Rows are points. The window is the flat piece filled in between its corners: a triangle in 3 columns, a solid with four corners in 4, and so on. A path goes straight from each point to the next, and from the last back to the first. List the points from which the path goes on through the window.

Window, 4 rows:
[[-41  26  16  -9]
 [ 61 -36  68  27]
 [ 25  -5 -39   5]
 [-54 -21 -69  19]]
Path:
(1): [-69  44 -55  23]
(2): [-47   9 -42 -60]
(3): [ 33 -44 -13 -21]
(4): [ 41 -10 -40  82]
(5): [ 10 -18 -27  51]
(6): [ 14 -52 -27 -11]
(7): [-10 -22  18 -27]
(8): [-3 18 28 21]
(9): [ 39  11 -38  64]
(10): [ 34 -57 -21   5]
(11): [ 26 -29  23 -15]
(12): [30 18  7 27]
(13): [54 -9 62 80]
(14): [ 44 -53  47 -34]
(15): [-20 -13 -19 -15]
(16): [-25  54 -13  52]
Through the window after points: 7, 13, 15

Window (6 x 6):
[[-13 -29  17  -8  -4 -40]
 [-20  89 -31 -57  49   4]
 [-45  66   4   2  64  23]
 [  6 -22  12 -12  48  11]
 [ 77   3  53 -34 -10 -16]
 [ 22  25 -22  37 -24  44]]
Path:
(1): [-22  44  -3 -44  30  16]
(2): [ -2  55 -19 -21  55  -7]
(3): [  0  53 -31  15  83 -25]
(4): [-48  47  25  -9  22  43]
(5): [-40  53   8 -14  33  26]
(6): [ -3  50 -15  16  94 -26]
(7): [ 12  62 -48  -9  50 -41]
(8): [-18  62 -10 -44  27  19]
Through the window after points: 1, 3, 5, 7

Window:
[[ -28   51   43   36   33  -65  -20   67]
 [  13  -19   12   54    7  -18 -102  -61]
 [  82   61  -15   13    0  -38   40   14]
 [  19  -27  106   -4  -34  -56  -51  -30]
 [  30    4  -25   48   23   78   -8  -44]
 [   7  -15  -34   -8  -11   17    3  -60]
 [  -5  -14  -39   38  114   13    0   33]
 [  12   39  -48  -25   92   38   -4   20]]
Path:
(1): [ -2  37  -9  28  75 -14  -9 -21]
(2): [ -5  20  -6  36  83 -12  -6  -7]
(3): [  5 -11  -2  15  44  -4 -23  48]
(4): [ 49 -53 -43  20 -18  30 -62  16]
(5): [ 12  -3  17  14  18 -10 -29 -56]
(6): [ 37  48   2  27  76 -16  21 -44]
(7): [ 66  23 -37 -12 -65 -18  13  51]
(8): [ 20 -22 -28 -11 -35  22 -32   7]
(9): [  9  25  21  16  11 -17   3 -68]
(10): [  0   9 -14  34  84   6   0 -12]
(11): [ 10 -18 -36  28  60  21 -26  52]
(12): [ 17  -9 -22  30  15   6 -45  48]
Through the window after points: 2, 6, 10

Window:
[[   6   57    8   40  -32 -101   32  -29   -2]
 [  15   76   10  -24   34  -61   -7  -32  -49]
 [  -6  -39  -59  -36    3   44   69   53   -8]
 [   8  -17   28   -8  -12   45   55  -24    7]
 [ -33  -19   25   80   60  -68   43    0    3]
 [ -23  -15  -43   45   -5   80   19   21    3]
 [  85   50   34   32   14  -82   -8   -2    5]
 [  23   -9   47   41  -18 -121  -48  -36  -21]
 [ -45   -3    8  -20  -18   88   52   89   -3]]
Path:
(1): [ -2  -1   6  23  -5  17  42  15 -52]
(2): [-33  30   2 -11  25   1   9  34  38]
(3): [-23 -16 -12  12   0  24  15  36  53]
(4): [  5 -11  -4  22 -16  38  57  29 -60]
(5): [  9  15  -1  37  -3 -48  29   4 -31]
(6): [-14  27  -5  13  14 -52  -2  18  39]
(7): [-20  19  12  15  33 -73  -5  -3  67]
(8): [  2  10  19  61  12 -62  42  -8 -25]
(9): [ 14  19  15  28   9  22  61  51 -60]
(10): [-30   2   1  -9   8  -1  20  18  16]
(11): [ -8  24  28 -13  -2 -57  -9  -8  23]
(12): [ 24  13  15  23  22 -39  54   4 -80]
(13): [ 17  -3  18  49   9 -13  44  12 -49]
(14): [-19  10  -2  20  50 -38  -8   0  56]
(15): [-20  -9 -17  20  22   1  20   8  28]
(16): [ 17  -5   3  39 -23  14  47  29 -96]
Through the window after points: 1, 7, 9, 15

Window, 11 rows:
[[  14   28  -18  -49   84  -27   80  -22  -13  -33   25]
 [  70   46  -51   -8   10   17  -57    2  -80  -48   35]
 [  -7   -7  -12  -15   62  -26   48  -40 -102  -15    1]
 [ -13  -26   88  -25  -76   28   30  -82    7   24   -7]
 [ -47   26   70   -2  -85   58   69   31  -11   37  -53]
 [ -63  -33  -41  -57   -8   17  -25  -76  -10   -6  -12]
 [ -19  -17  -49   28  -89  -12  -18   40   42  -64  -63]
 [  35 -100   37  -61  -20   50   37  -16  -50   15   29]
 [  -5   13  -28    8  -56  -21   74   46  -53   66  -15]
 [ -11   -2  -16   56    3  -51  -37  105   36  -52   29]
 [  17    3   14   16   39   64   -2  -90    5   -8    1]]
Path:
(1): [ -5 -24  19 -34  27   9  -4 -16 -28  23 -44]
(2): [-20   4 -19  -2 -26  19  34 -25   5 -38  41]
(3): [-13 -34 -25  28 -17  -8  74   7 -64 -78  44]
(4): [ -1  14   1 -15  41 -21  -2   3 -23   7 -10]
(5): [ 20 -40  20 -23 -10  13   8  13 -15   7 -17]
(6): [  0 -50   1 -20 -35  34  28 -16 -25 -19  25]
(7): [-20 -35  -5   9   5  -8  58 -29 -70 -53  37]
(8): [  2   0  -8 -48  31   2   7 -28 -50  37 -33]
(9): [  8   5  22 -32 -16   6 -34  18 -12  39 -52]
(10): [ -41  -43   17   21 -103   59   55  -19  -28  -32   21]
(11): [-27  -5 -18  19 -34   4  35  19 -15 -24  28]
(12): [  5   1   5  -3  -4 -17  -5  31   8  -8 -23]
Through the window after points: 1, 3, 5, 7, 11

Window (12 x 12):
[[-11  94  24 -18 -22  64  -8 -14   2  35  36  12]
 [ 64 -92 121  28  -6  41   0 -44  51  43 -10  -7]
 [ 35 -15 -41  21 -37 -75   1  65 -99  26  13  -8]
 [  6 -51  -7  13  -1 -51 -32 -49 -41   6 -42 -62]
 [-12 -31 -47 -10  13  20  27  30 -44 -24  29 -41]
 [ 34 -48 -17 -65  27   3 -29  69  14  32 -13  -4]
 [ 64  42 -27  45 -15 -50  13  18  -7  15   6  -5]
 [ -3 -68 -37 -47  -7  22  39  56  -7  12 -52 -13]
 [-29 -22   2 -53 -23 -45 -16  51  40 -60 -52 -51]
 [-26 -24   6  58  23  14  -4  21  49  74  16 -42]
 [ 12  -5 -22  -7 -48  94 -77 -23 -19  27   7 -40]
 [  3  62  34  16 -20  -5 -66 -11  24 -40 -30  54]]
Path:
(1): [ 24 -14 -10  -3  40  26  -5  35 -44  29 -32 -55]
(2): [ 17 -53 -16  -7 -71 -18  10  -1  29  12  37   6]
(3): [-29 -11 -18  22 -22  41   7  -4  45  24  36  29]
(4): [ 14   4  33  12  11 -12 -28  21   2  31 -24 -48]
(5): [ 21  39  42   7   0  33 -40  15 -42  -5 -59 -26]
(6): [  0 -38 -28 -16 -17 -17  -1  13  23   2 -10  12]
(7): [-10  -5 -31 -30 -35  18  -3 -42  33  38  46  63]
(8): [ 45 -25  47  17   3  31 -12  64 -11  -3 -43 -62]
Through the window after points: 3, 5

Window (14 x 14):
[[-64  80 -20  20  35  44 -39  34  37 -29   3  56  -6  40]
 [ 11  -2 -19  46   9  33  59 -36 -95 -33 -41  31   3  72]
 [-17 -32 -13  21  14  57  83   4 -54   7  67  13   7 -38]
 [ -8  37 -83  72  65  11  88 -11 -84  17 -31  29  16 -27]
 [-57 -42  -6  41  74 -29  47 -67 -11  78 -58  39 -26   6]
 [-52 -16  78 -87 -25   1 -24  48 -36  -7  -3  55  22   1]
 [-73  41 -28  32 -97  -8  57  -3 -21  32   1  53  -5 -18]
 [-28 -71 -54  26  92  -9   2 -16 -50   6 -11  31  65  12]
 [-54 -29 -20 -60  -8  69  56  63  15  29 -35  71 -18 -11]
 [  9  79  -6  82 -18 -39 -44  23  44  15 -27  26 -55  62]
 [ 17 -17  58  43 -43  13  76 -38 -11 -33   7  87  49  -5]
 [ 55  45 -30 -26 -13  72  -9 -51 -39   4  35  10 -11  -5]
 [ 26  44 -31  18  13 -45  -7 -36 -31 -34  21  47 -49  49]
 [-37 -15 -14 -53  37 -32  78 -19 -10  73  52  -3  41  -1]]
Path:
(1): [-37 -11 -33  -2  40   1  57 -68 -18 -42 -13 -46  10  12]
(2): [-35  10 -16  -5  -2  -2  30  19   7 -21 -30  23 -11 -10]
(3): [-13  -7  -5   7   1  48  35  13 -31  42   2  65  -7  33]
(4): [  4   5  -9  36  20   4  22 -36 -41  12  26  61  -4  28]
(5): [-29  25   6  22  -2 -14  37  -2 -10 -26 -26  -9  32  -2]
(6): [ -8  -1 -33  -4  10  22  41 -14 -11 -11 -14   6   1 -14]
(7): [-12  16 -26  24  44  29 -13 -10 -53  20  15  64  22  34]
(8): [-17  23 -25 -11  30  11   9  -3 -29  32  10  58   2  30]
(9): [-13  -6 -34  14  10  20  23 -19 -39  -6 -12  -8  -3 -12]
(10): [-13 -12 -11  12 -15 -16  12  13   9 -38 -46   0  42  -5]
(11): [-26  -2 -18  24  66  31  32 -26 -88  61  42  79 -28  52]
(12): [-14  29 -12 -11   8 -17   0  11 -74  52  36  99  31   6]
(13): [-49 -44  26   4  25  20  47 -17   8 -28 -68 -18 -17   6]
(14): [-22   9  26  -5 -41   6  35 -21 -22 -78 -77  -5 -47  18]
(15): [-17 -16  -9  -6  35  30  23  23 -67  59  41  89  57  30]
(16): [  0  13 -23  23  15  17  54  37 -55  76  39  85  14 -21]
Through the window after points: 2, 6, 10, 12, 14, 16
